Each row is a point. Examples show where two turns around zero, p and q, send a point. Where does a point land after both, in the order given? Backwards means that the second turn is done in reverse. Each puzzle has new turns, and all numbers are rounded.
In the rows, zero is written as 128.

Turn p:
[100 116  98] => [ 86 127 121]
[121  97 134] => [122 101 112]
[ 90 119 143] => [109  97 148]
[202 181 137] => [196 189 131]
Turn q:
[121 129 137] => [130 128 139]
[ 86 144 151] => [122 146 175]
[163  61 115] => [114  62  91]
[ 98 128  87] => [ 82 149 121]
[172 178 151] => [192 154 114]
Where do these land?
q, then p backwards: [138 151 143] => [150 144 139]
p, then q: [197 152 105] => [160 181  82]
p, then q backwards: [ 45 128 133] => [ 68  71 135]
p, then q: [123 125 115] => [118 137 134]
p, then q: [137  83 144] => [100 103  98]

Turn p:
[ 73  83 131 106  98 161] => [ 95  78 168 104  96 156]
[167 166 131 169 115 159] => [169 144 135 179 156 150]
[159 117 172  82 173 168] => [174 134 165  64 161 119]
[171 104 156  93 100 108] => [162 160 124  91  86 144]
[165  77 141 163 121  73] => [171 117  68 128  77 112]
[132 164 143 168 134 107] => [141 144 122 174 132  96]
[ 93 160  79 177 136 126] => [ 86 109 107 187 158 122]
[ 72 129 120  81 170 138] => [ 74 112 155  85 154 101]
[119 152  80 113 105 112] => [ 81 154 109 140 130 152]
Turn q:
[153 147 156 176  81 103] => [138 114 159 135  57 151]
[129 150 119  89 154 166] => [111 173 130 116 170 125]
[144 129 128 138  81  69] => [116 102 131 140  61 103]
[ 95 151 117 118 175 132] => [121 152 104 163 167 138]
[ 99 114 144 136  75 103] => [100  74 147 137 103 129]
[107 155  68 126 167 171] => [109 170  72 118 168 162]
[169  50 164 113 163 153] => [200 111 153  86 171  89]
Where do these land?
q, then p backwards: [132 160 105  97 127 157] => [128 157 105  86 131 113]
q, then p: [184 104  93  98 143 101] => [ 99 187  82 122 109 128]
p, then q: [115 154 150 150 175 148] => [177 126 123 166 124 106]
q, then p: [ 82 109 148 178 112 127] => [161  69 133 115 127 157]
p, then q: [ 75  71  91 121  88 164] => [113  63 147  84 187 143]
p, then q backwards: [172 168  99 134 134  76] => [138 164  80 114 184 118]
p, then q: [129 140 186 178  87 151] => [176 112 172 110  75 152]
q, then p: [135 118 152  68 157 101] => [134 147  93 142 114  65]

Turn p:
[117 123 160 155 169 136  73 163 100] => [179 131 129 148 169 111 100 137  75]
[134 109 153  86  84 110 101 132 171] => [100 136 144  78 108 144  73 147 129]
[137 157  86 123 145 137 110 160  89] => [141 149  89 136 143  86 157 155 116]
[179 146 102 177 225 146 125  76 123] => [178 106  89 115 192 137 194  55 122]
[139 117 163 107  60 113 153 131 114] => [118 135 176 113  62 118 115 142 137]
[ 91 104 146  78  98 114 137 103 126] => [ 65 117 169 124 113 121 108 133 123]
[110 106 117 111  82  72 179 143 150] => [ 95 108 149 134  91 118 100 149 199]
[159 106  72 170 181 186 169 102 141] => [149  80  85 137 152 179 211 115 138]
[101 163 114 171 116 134  83 136 107] => [144 155  83 168 118 111 108 114  95]
[113 150 168 101 120 132 150 133 159] => [110 166 168 126 133 156 115 132 145]
Turn q:
[135 146 116 108  75 109 128  98 129] => [151 134 137 129  75 108 123 113  98]
[119 135 142  78 115 109 155  38 133] => [151 117 163 108  85  83 115  52 143]
[125  93 149 178 153 115  86 145 105] => [ 88  76 109 146 163 155 143 138 112]
[ 99  56 140 155 123 100  75 131 156] => [ 86  52  84 155 107 138 113 143 144]
[ 92 175  94 131 115 145 132  94 100] => [ 98 169 139  85 111 110 123 105  91]
[140 121 183 184 161 133  99 146 167] => [105  86 149 148 150 203 120 146 151]
[191 179  70  52 166 174 152 151 146] => [212 220 117 116 174 121  77 125 139]
[103 135  81  90 129  86 145 118 103] => [122 145 127 129 127  49 112 123 111]
[121 115 160 115 101 112 111 123  99] => [140  85 129 114 115 114 152 129 109]
[180 154  98 166 134 184 192 164 113] => [141 222 129 150 161 166 176 134 130]
[124 124 167 134 144 102 120 157 169] => [128  93 154 146 132 145 110 165 158]
[107 103 137 145 120 166 139 171 114] => [112 135 100 110 136 143 171 163 147]
Where do these land?
q, then p: [181 144 146 182 154 124 158 141 113] => [172 138 155 168 149 162 167 100 120]
q, then p backwards: [ 60 165 112 104 181 169 112 158  94] => [157 135 119  37 154 108  81 138 160]
p, then q: [119 179 116 140 146 150 111 187 132] => [125 179 148 147 167 150 107 152  95]
q, then p: [137 112 132 110 117 155  93  82 143] => [ 94 108 105  92 105 136 142 119 100]
p, then q backwards: [153 112 134  77 120  84 160  90 134] => [ 62 134 167 121 148 132 151  95 127]
q, then p backwards: [109  91 140 146 115 177  95  83 155] => [145 115  97 150  94 128 132  77 182]
q, then p: [168 164 173 186 121 105 128 163 164] => [193 141 159 161 115 177 136 152  86]
q, then p backwards: [140 157  90 152 135 152 113 161 115] => [112 154 131 108 136 169  93 148 146]
p, then q: [122 123 114 112  82  69 207 101 133] => [112  97 147 136  38 136 110 146 179]
p, then q: [ 66 135  76 113 184 111 102 163 113] => [ 56 130 126 166 189 112  94 152 125]
q, then p: [157  56 155  96  95 124 153 115 139] => [138  83 108  96  84 163 136 115 181]
q, then p backwards: [122  97 148 117  86 116 104  93 101] => [154  96 105 154 112 131 121  88  95]

Turn p:
[111 120 109 144 113 159  99 112 123 145 121 103] => [112 142 128 136 133 142  96 149 161 149 106 122]
[107  92 151 148 190 107 132 111 109 116 118 114] => [ 96 100  90 130 104 147 121 122 107 113 141  74]
[152 116 138 141 106 160 173 167 108 132 112 144] => [139 122 159 142  82 129 136 142 122  89 105 162]
[123 102 145 126  97 155 105 111 124 148 156 123] => [147 110 143 129 145 148 105 125 148 143  85 119]
[113 100 143 120 157 145 136 164 124 126 110 110] => [140 108 112 128  91 134 106 144 139  99 147 116]
[117 146 127 138 141 122 100 108 160 134 120 181] => [112 144  85 115 165 116 138  96 137 116 113 145]
[105 151 144 113 105 115 111 169 114 130 164 105] => [142 101 175 117 159 129 113 133 149 123 164 128]
[170 145 134 155 138 157 140 121 124 146 138 120] => [132 158 147 171 116 148 140 111 132 116 113 123]
[126 115 143 139 111  50 160 121 167 134 110 161] => [116 110 119 102 136  51 172 116  98 116 111 111]
[162 146 149 155 153 129 115 153 147  96 120 111] => [121 145 137 136  93 124 133  79 148 119 161 120]
[110 134  69 112 125 143 127 120 109  59 118 135] => [101 126 106 111 109 152 131 149 120 180 159 184]
[164 111 125 129 161  69  96 126 127 144 162 125] => [132 117 124 159 155 101 104  83  87 141 148  94]
[115 158  92 122  97 119 177 119 116 133 138 151] => [119 130 145 133 152 121 173 170 107 134 123 165]
[124 157 136  90 119 152  99 113 110 137 112 104] => [147 167 139  99 143 161 103 144 136 136 136 122]
[119 128 115  89 107 141 149 105 157 142 122 135] => [164 141 110 114 140 120 150 159 131 144 106 137]
Turn q:
[ 72 117 139 150 108  98  89  33 142 128 161 149] => [153 182 168 125 143 198 103 115  87 167 124 185]
[110 157  80  94 114 140 121 147 140 110 133  31] => [ 89 143 114 104 146 127 107  68 163  50 162 126]
[ 88 124 143 142 119  85  97 122 139 147 144 138] => [137 161 160 121 109 151 115 104 126 171 135 126]
[141 126  96  88 117 146 145 124 148 127 122 150] => [107  94 141 140 125 137 141 153 128 103 155 146]
[158 116 126 139 107 117 156 155 122 130 160 122] => [171 110 120 134 121 135 141 126 140 110 140  92]
[141 117 147  98 116 148 128 110 108 146 108 135] => [ 99 131 114 150 129 141 132 157 101 123 121 115]
[121 147 118 143 112 137 135 160 152 109 133 141] => [140 122 150 127 112 117 139 129 169 113 121 138]
[123 104 130 133 123 135 141 146 121 106 103 132] => [129 112 115 154 120 116 105 137 146 129 116 129]
[118 177 127 144 119 137 153 155 102 110 153 149] => [164 144 152 112 103  90 134 146 133  92 114 124]
[124 112 114 129 192 144 159 139 121 162 123 142] => [125 111 110 105 150  86 122 168 125 160 163 122]
[151 134 144 140 121 102 149 119 133 126 100 148] => [140 117 138 168 130 110 149 122 112 144 117 128]
[154 112 137 148 139 118  83  97  90 143 116 151] => [130 135  90 123 106 143 141 128  80 168 104 140]
[150 128 145 149 118 143 125 144 143 138 124 101] => [128 136 108 133 142 132 153 118 157 127 114 108]
[140 120 145  95 188 141 112 141 130 110 112 102] => [ 82  93 112  97 156 107 108 120 124 135 107 111]
Where do these land?
q, then p: [106 131 146 134 102 106 121 128 117 162 111 104] => [105 154 152 137 156 142 146 136 152 135 134 112]
q, then p: [153  70 162 124 123 119 147 127 104 125 123 102] => [100 147 124 172 103 132  84 140 145 151 132 111]
q, then p: [184 134  85 125 122 131 145 155  95 133 110 151] => [115  84 155 144 104  95 138 146  99 164 119 152]
p, then q: [107 120 129 127 111  90 132 128 196 138 136 177] => [137  76 141 152 142 105 112 102  95 156 175 142]
p, then q: [150 128 123 153  93 106 112 113 101 111 137 135] => [111 167 135 140 131 127 112 147 101 159 120 119]
p, then q: [137 124 134 140 105 148 148 128 155 124 132 133] => [130 118 139 168 137 122 146 130 135 135 130 131]
q, then p: [127 173 150  88  92 147 121 131 141 109  83  74] => [ 65 121  99  81 117 146 169 137 161 141 150 111]
q, then p: [ 89  97 126 128 161 148 160 125  93 123 146 120] => [139 133 127 140 148 117  75  97 128 135 172 138]
p, then q: [135 136 101  93 154 142  96  84 155 112 140 146] => [120 129 109  97 132 113 169 147 106 122 175 158]
q, then p: [120 136  80 152 116 156 123 177 127 100 129 132] => [150 119 118 106 128  79 149 106 135 165 119 162]
p, then q: [ 78 122 150 113 126 146 114 113 130 176 181 109] => [101  89  84 101 172 116 130 118 169 152 120 120]
p, then q backwards: [139 153 123 140 107  85 123 110 132 142 119 105] => [110 160 160 120 152 116 140 131 133 159 119 123]
p, then q: [129 154 145 109 198 128 113 120 128  99 144 138] => [153 129 111  87 156 148 126 151 114  83 146 158]
q, then p backwards: [136 118 123 158 168 143 140 164 132 158 116 146] => [ 97 117 102 115 113 109 136 123 177 114 123 104]
q, then p: [131 126 143 137 139 126 125 118 115 107 113 146] => [111 138 127 120 123 114 108 130 112 112 118 131]
